Each row of a before or after table is a point. The points were changed in one or more steps. Then noise was added and the rows were shuffled. The steps act on columns, c1 being the first. Name the steps. A step turns or swaps two columns, mirrors them in a line or flattens them onto one, adds a multiple of one to another, or multiplies or shifts one. Angles are multiples of 10 degrees, from the lower column toward the higher: turns from -170 to 170, lines from 10 to 170 but not 90. Use the fewest steps. Two steps may share a column if one is a turn and the other turns, adds or multiplies; they go together, in the order done. Otherwise the lowest column goes first.

Before (12 x 3):
[[-44  -4 -33]
 [ 37  11  16]
 [ 32 -10  -9]
 [ 22  -1   0]
 [ -5  43 -51]
 [-20   0   4]
 [-55  21  46]
 [ 48 -15  57]
 [-48 -21   2]
 [-19 -36 -42]
 [ 52 -50  41]
 [-81  -5  11]]
After:
[[ 47  11  56]
 [-34 -45   3]
 [-17 -11   4]
 [ 20  11   1]
 [ 71 -14  46]
 [-23  32 -48]
 [-37 -26 -36]
 [ 33   4 -13]
 [-61 -12  48]
 [  5 -38 -43]
 [ 24  30  16]
 [-65 -45  13]]
Steps: turn c1 and c2 by 30 degrees

Before, 9 rows:
[[ -6  61 -29  28  25  25]
 [-65  76 -39   7  65  12]
 [ -4  -2 -45 -33 -17  25]
 [-38  29  -8   9   7 -39]
 [-48  58 -63 -45 -35  -1]
 [  8   8  40 -50  -9  34]
 [-60  -1  23   5 -29 -20]
 [ -9  34  25 -18   0 -30]
 [-15  -5  33 -41  38  44]]
After:
[[-15  -4  32 -69  -8  -1]
 [ -4  -2 -45 -22 -37  13]
 [-59  -1  23  31 -15   0]
 [  8   9  40 -40 -45  10]
 [ -8  35  26  11 -12 -30]
 [ -7  61 -29 -17  38  19]
 [-65  76 -40 -43  48 -19]
 [-50  58 -62  -1 -55  -1]
 [-39  29  -9  25  12 -31]]
Steps: turn c4 and c5 by 50 degrees; turn c4 and c6 by 40 degrees

Before, 12 rows:
[[-63  62 -58  34 -25  10 -17   6  76 -34   6]
 [-34  80 -73  26  -3  38 -11 -23  31 -21  25]
 [-30 -15 -27 -48  29 -28   3 -20  -9 -12  -4]
 [  1  44 -30 -32  38 -64  11 -18   9  -7 -25]
 [-32  -8  44  13 -36 -58 -28   6 -34  31  37]
 [-33  18  -3   1 -59 -29 -46  49 -33  18  16]
 [-15 -14 -25  36 -74 -51 -47  -7 -19  15  -8]
 [ 12  15  25 -17  56 -36  -8  -6 -17 -36 -48]
 [ 11  16  12 -73  11 -24  -1 -38   9  -6 -18]
 [-58  23 -11  28 -53 -14 -16   5 -12  39 -19]
 [ 25   6 -16 -15   7 -23  42   0  12 -12 -20]
 [ 10  10  12 -16  54 -15 -32  17  17  28  -8]]
After (12 x 11):
[[-13  13  14 -95  10 -24   0 -39  11 -10 -16]
 [  4  75 -72  33 -34  36 -10 -24  30 -20  23]
 [-23 -14 -26 -63 -34 -26   4 -22  -9 -13  -4]
 [ 74 -16 -25  47   2 -54 -47  -9 -20  11 -10]
 [-13   7 -12 -18  24 -24  43  -2  13 -11 -20]
 [ 33  62 -58  42 -61   9 -18   5  79 -35   7]
 [-36  44 -32 -41  -4 -64   9 -20  10  -4 -27]
 [ 62  17  -5   0 -25 -34 -45  49 -31  18  14]
 [ 38  -7  41  20 -27 -60 -28   3 -29  30  38]
 [-55  18  20 -23   0 -32  -8 -10 -22 -38 -50]
 [ 64  24 -15  35 -45 -14 -16   4 -13  39 -21]
 [-54   9  10 -19   3 -14 -31  14  15  29 -14]]
Steps: turn c1 and c5 by 100 degrees; multiply c4 by 1.3

Before, 9 rows:
[[  4   9  41  14  -9   6  22  18  25 -31  70 -38 -30 -31  32 -11   9  34]
 [ 21  32 -64 -24  13  18  35  41   4   5  -1   4  -8  -7 -29  57 -33  24]
 [  4   4   1  48  18 -26   5   9  20 -24  38 -28  19 -63  29 -12  67   6]
 [ 47  14  -7  56  -7  40  10   4  17  -2  57 -45  37 -38  18 -19  29  30]
 [ 32  62 -51  -8 -44  34  26  16 -37 -31 -25  49 -40 -36  -9  52 -12  39]
 [ 51  64 -52 -26 -41  -7  28  -4  13  -8  36  40 -16 -17 -16  54 -35   2]
 [ 14  -6  34  23 -18  -8 -16  23  49   5  68 -24   1 -46  12  -3  77  75]
 [ 38  -1  15  21  -8  26 -21  43  83 -52  49 -16  23 -65  61 -38  37  28]
 [  1  16 -75 -64 -48  12  17 -19  -4  65  20   7 -90  18  -3  -3 -32   5]]
After:
[[ 21  32 -64 -23  11  19  35  42   5   6 -30   4  -9  -6 -29  57 -33  24]
 [ 30  63 -51  -8 -45  34  26  16 -36 -30 -55  51 -39 -36  -8  52 -12  41]
 [ 14  -7  33  23 -17  -8 -15  22  50   4  38 -23   3 -46  11  -2  76  74]
 [ 38  -2  15  21  -7  25 -20  46  82 -55  19 -17  24 -65  60 -36  37  28]
 [  5   8  42  13  -9   8  21  16  25 -31  41 -36 -29 -32  31 -10   8  34]
 [ 52  61 -53 -27 -41  -6  27  -4  13  -6   6  40 -16 -18 -19  53 -37   1]
 [ 48  13  -7  57  -7  39  10   2  20  -1  26 -44  38 -39  20 -19  30  29]
 [  4   3   1  49  19 -26   6   7  20 -25   9 -28  17 -63  28 -12  67   6]
 [  0  14 -73 -64 -46  13  17 -17  -2  66 -11   9 -90  16  -1  -3 -31   6]]
Steps: shift c11 by -30

Before:
[[ -4  34 -23  16 -27 -24  27  26  25 -41 -22 -41  -1 -36   3  14  -7 -10
   -9  14 -19 -18   0 -39]
 [-45  15 -26  18  21 -11  -3  40 -54 -15 -30  -1 -16 -16 -20 -16   3 -26
  -12  53   0  -5   7  39]
 [-24  33  12   7 -21 -11  20  27  -5 -23 -38 -12 -33   3 -18   9 -22 -23
   56  38 -10 -13  40 -24]
 [  6 -48  54 -19 -21 -24 -24 -34 -14  27   0 -17  10  59  18  -3  15  13
    1 -49 -21  17 -37  38]
 [-53  54 -18  30  35   8 -37  20 -44  -8  -1 -18  32   5 -32 -19  12  -2
  -18  47  26 -20  52 -14]
 [-29 -14  13  10 -23  18  20 -26  -5 -12  37   2  -4  11   8 -20  -4 -13
    7 -51 -15  24   0  33]
 [ 10  16 -27  25 -39  -7  28  15   3 -28 -37 -28  21 -51 -41 -12 -25 -10
   39  29  28 -10  15 -12]
 [-55   1 -12  -6  22  10   6  40 -55 -22  -3  18  25  -6 -25 -35   4  31
  -15  95 -15  -2  18 -14]
 [-16 -22  23 -44   1 -18 -26 -18  -7 -23  16   3   5  16 -23  24  -7 -16
   33 -33 -22  12 -53  11]
 [ -7  64  -5  16  -7 -35  39  35  24   0 -27   8  -7 -43 -35  -1  -6   9
   27  19   5  11   5 -15]
 [ 19 -22  32 -35 -16 -22  -5  -3   2  -7  55 -15   7  23  12  18 -20   1
    1 -16  -4  14  -5  57]
 [ 22   4 -40   5  -4 -25  26  -5   7 -14 -23   0 -36 -40 -20  29  11  -8
   34  38  -2  18  24 -36]
 [ 36  23   7  20  -5  -1  22  27  32 -26 -22 -11   9 -16 -42   0   7 -47
   14  41 -24  16   3 -25]
 [-19 -35  48 -50 -31   1 -43 -20  10  -6  -3   9   8   0   6  10   0  -3
  -21 -28 -17  39   0  42]]
After (14 x 24):
[[ 20 -21   6 -40  -3 -21  -7  16   2  -7  55 -16 -26  24  14  19 -20  14
    1  -8  -4  14  -5  57]
 [-17 -22  17 -44 -19 -17 -26  -1  -6 -25  13   3 -18  17 -23  24  -6  18
   32 -30 -23  11 -52  13]
 [-44  13  -4  20  40 -10  -3 -20 -54 -17 -30   0  29 -14 -19 -15   3 -57
  -11   3  -1  -4   7  40]
 [ 22   4   3   8  -6 -24  27   4   7 -13 -23   1  52 -40 -19  29   9 -38
   34  12  -3  17  23 -37]
 [ -7  63 -10  11  34 -35  40   7  25   0 -24   9  10 -42 -35   0  -6 -13
   27  18   5  10   6 -12]
 [  5 -46 -15 -38 -33 -23 -24  21 -13  26   1 -18 -43  59  19  -2  14  49
    0 -14 -23  16 -39  37]
 [ -4  33   2  24  27 -22  27  28  26 -42 -23 -43  14 -35   1  14  -7 -20
   -9  -2 -20 -18  -1 -39]
 [-18 -35   7 -59 -19   2 -40  31  10  -5  -3   7 -37   2   5   9   0  25
  -20 -16 -16  38   1  42]
 [ 10  15  10  40  15  -8  27  40   4 -27 -37 -26   1 -50 -42 -11 -25 -31
   40   5  28 -11  20 -11]
 [-56   3  22  13  40  11   8 -24 -56 -24  -2  17 -11  -7 -26 -35   5 -66
  -15  75 -16  -4  18 -14]
 [-31 -14 -16  -1 -27  17  19  22  -6 -12  36   3  -7  11   8 -21  -4  37
    8 -37 -13  25   1  34]
 [ 35  23 -13  15  27  -2  22   6  30 -25 -21 -11 -10 -14 -41   0   8 -59
   14 -20 -24  14   3 -27]
 [-53  53   5  45  20   8 -37 -35 -44  -8  -2 -17 -14   3 -30 -18  11 -42
  -19  22  25 -20  54 -13]
 [-25  33 -26 -16  27 -11  20  21  -6 -24 -39 -11  18   3 -17   8 -22 -45
   54  -2 -12 -15  42 -24]]
Steps: turn c3 and c13 by -140 degrees; turn c3 and c4 by 40 degrees; turn c5 and c8 by -90 degrees; turn c18 and c20 by 60 degrees
